Each row is a point. Each copy is the shape, with its points in the same order, turned, moved and blurred by noise. Some copies are also mirrored. Which?
(in the rows, 128 means zero)

Shape, 6 rows:
[[162 148 147]
 [185 194 103]
 [109  49 124]
 [134 182 133]
 [115 115 113]
 [112  60 144]]
Copy 1:
[[144 166 123]
 [157 149  59]
 [129 102 217]
 [105 163 101]
 [113 100 148]
 [116 106 216]]
Copy 1 is: only turned
Copy 2, 6 rows:
[[128 159 159]
 [136 216 117]
 [154  61 140]
 [ 97 168 115]
 [128 113 102]
 [151  52 162]]
Copy 2 is: only turned
Copy 3:
[[ 69 128 121]
 [ 71 177  75]
 [178  80 161]
 [ 67 182 125]
 [142 150 144]
 [141  88 178]]
Copy 3 is: mirrored
Copy 4:
[[126 185 117]
 [166 221 164]
 [138  73  95]
 [116 189 162]
 [135 119 137]
 [119  84  86]]
Copy 4 is: mirrored

Shape:
[[135 143  77  56]
 [ 61 130 109  54]
 [145 107 187  99]
 [167 172 108 164]
 [ 57 152  99 152]
 [ 73  93 146 132]
 [106 139 159 141]]
Copy 1 (7 x 4):
[[197 136  71  95]
 [193  88 137  77]
 [159 162 164 172]
 [ 81 191  88 128]
 [ 95  91 137  71]
 [128  82 162 139]
 [112 140 154 130]]
Copy 1 is: only turned
Copy 2, 7 rows:
[[ 77  75 169 143]
 [ 42 121 182  89]
 [152  88 168  47]
 [175 135 148 158]
 [ 92 196 144 119]
 [102 154 128  53]
 [145 151 161  78]]
Copy 2 is: mirrored
Copy 3:
[[191 112  86  94]
 [184 124 161  77]
 [ 86 165 111 101]
 [128 117  63 197]
 [170  99 176 178]
 [108 113 171 124]
 [110 136 148 147]]
Copy 3 is: mirrored

Shape, 7 rows:
[[185 167  74 102]
 [ 66 115 180 159]
 [170 121 106 137]
 [ 96 155 191 123]
 [ 96  62 110 129]
 [119 100 121 173]
 [211 106 101  99]]
Copy 1, 7 rows:
[[179 103  54  98]
 [ 97 141 185 176]
 [181 103 126 102]
 [120 184 141 169]
 [ 95  93 174 101]
 [140  89 170 140]
 [193 112 104  50]]
Copy 1 is: only turned
Copy 2 (7 x 4):
[[143 131 203 136]
 [ 66 133  53 107]
 [146 116 142 149]
 [ 92 171  81  69]
 [ 95  60  92 129]
 [ 97 108  92 161]
 [191 105 160 140]]
Copy 2 is: mirrored
Copy 3 (7 x 4):
[[124  76  62  96]
 [103 150 190 166]
 [156  89  96 112]
 [ 78 124 179 110]
 [157 173 115 160]
 [155 113 135 167]
 [181 104  75  71]]
Copy 3 is: mirrored
Copy 4, 7 rows:
[[152 141  53 179]
 [137  87 211 117]
 [136  87  82 158]
 [166 128 178 105]
 [ 59  86 144 142]
 [118  67 155 157]
 [118 103  49 131]]
Copy 4 is: only turned

Shape (10 x 6):
[[145 152 150 118  81 113]
 [186 161 108 139 140 157]
 [151 128 102 101 122 139]
 [144 154  76 121 145 187]
 [ 73 160 194  78 139  87]
 [228  95  95 140  83  78]
 [ 78 121 162 111 131 141]
 [155 149 109 149 169 183]
 [126 134  81 134 101  67]
 [ 51  77  75 179  59 127]]
Copy 1:
[[102 139 155 134  81  83]
 [123  72 119  71 104  99]
 [116 129 107 102 120  91]
 [105 100  88  59 140 118]
 [ 80 155 197 163 172  84]
 [208 108 100 127  46  82]
 [ 70 130 133 161 158 122]
 [ 91  52 117  75 137 123]
 [176 157 140 112 111 140]
 [114 183  84 150  96 231]]
Copy 1 is: only turned
Copy 2:
[[136 118 140 147  85  87]
 [112 186 178 113 111 122]
 [121 158 118 112  98 126]
 [128 170 136 124 125 175]
 [ 83  39 112 156 133  84]
 [165 220 122  99  57  41]
 [123  96 106 161 164 102]
 [109 185 163 123 164 159]
 [104 186  96 179  77  77]
 [188 180  50 225 141 109]]
Copy 2 is: only turned

Shape:
[[122  78 177  89 144 152 116 143]
 [ 98 113 117  95 124  64 139 136]
 [135 166  43 142  90 127 124 151]
 [104 121 151 104  84  91 149 201]
 [ 53  79 115 129 141 108 120 177]
 [ 89 119 124 164 138  75  70 143]
 [152 162  71 144 150 115 163 178]
 [117  79 175 193 158 193  44  84]
 [111  63 152 172 145 215  94  68]
 [ 72 162 104  91 135  98 103 176]
 [112 144 174 129 124 179 198 122]]
Copy 1 (11 x 8):
[[150 101 139 160 111  63 134  90]
 [167 138 181  83 140 125 106  98]
 [177 135 100  64 101 166 100 177]
 [209 112 189 133 116 146 137 122]
 [195  63 153  85 162  97 114 104]
 [188 110 109 110 176 139  72  82]
 [175 152 101  70 137 152 171 158]
 [106  62  35 183 152  80  70  87]
 [ 74  54  65 160 135  63  86 123]
 [211 111 134  63 103 139 119  78]
 [ 90  80 140 141  95 144 179 122]]
Copy 1 is: only turned
Copy 2 (11 x 8):
[[139 137 102 109 132 202 181 128]
 [122 123 129  78  69 132 167 179]
 [ 74 166 147 107  79  63 120 103]
 [ 64 124 126  57  77 179 146 159]
 [119  88 155  72  75 155 195 104]
 [113 120 174  53 140  96 191 135]
 [ 71 101 100 123  89  85 103 120]
 [187 140 173 119 222 151 180  71]
 [210 156 167 146 179 163 146  67]
 [ 65 125 156 108  79 116 195 151]
 [123 118 144 156 123 200  83 150]]
Copy 2 is: only turned
Copy 3:
[[129  91 115 108  90 207 147 111]
 [138 176 109 104 122 153 155 156]
 [174 117 164 154 192  94 141 143]
 [109 127 128 113 158 181 188 187]
 [ 95 159 151  89 152 189 132 117]
 [117 137  94  58 174 120 122 110]
 [133 135 117 199 190 129 149 128]
 [115  31 111  55  96 131 118  22]
 [128  54 156  86  65 137 137  24]
 [127 140 126 114 170 163  92 177]
 [ 88  72 148 174  69 134 163 140]]
Copy 3 is: mirrored
Copy 4 (11 x 8):
[[115 112 147  99 145 104 149 183]
 [118 167 110  78 104 110 155  97]
 [166 142  83 164  70 153  92  86]
 [ 85 123  76 125  80 108 180 123]
 [ 86 185 104 141 130  76 138 131]
 [ 73 158 134 136 145 118 108  68]
 [163 151  39 136 127 162 119 112]
 [119 104 228 174 212 126  93 139]
 [171 126 222 177 189 107 119 161]
 [ 76 180  94 113  83 146 114 129]
 [162 135 137 154 126 172 209 175]]
Copy 4 is: mirrored
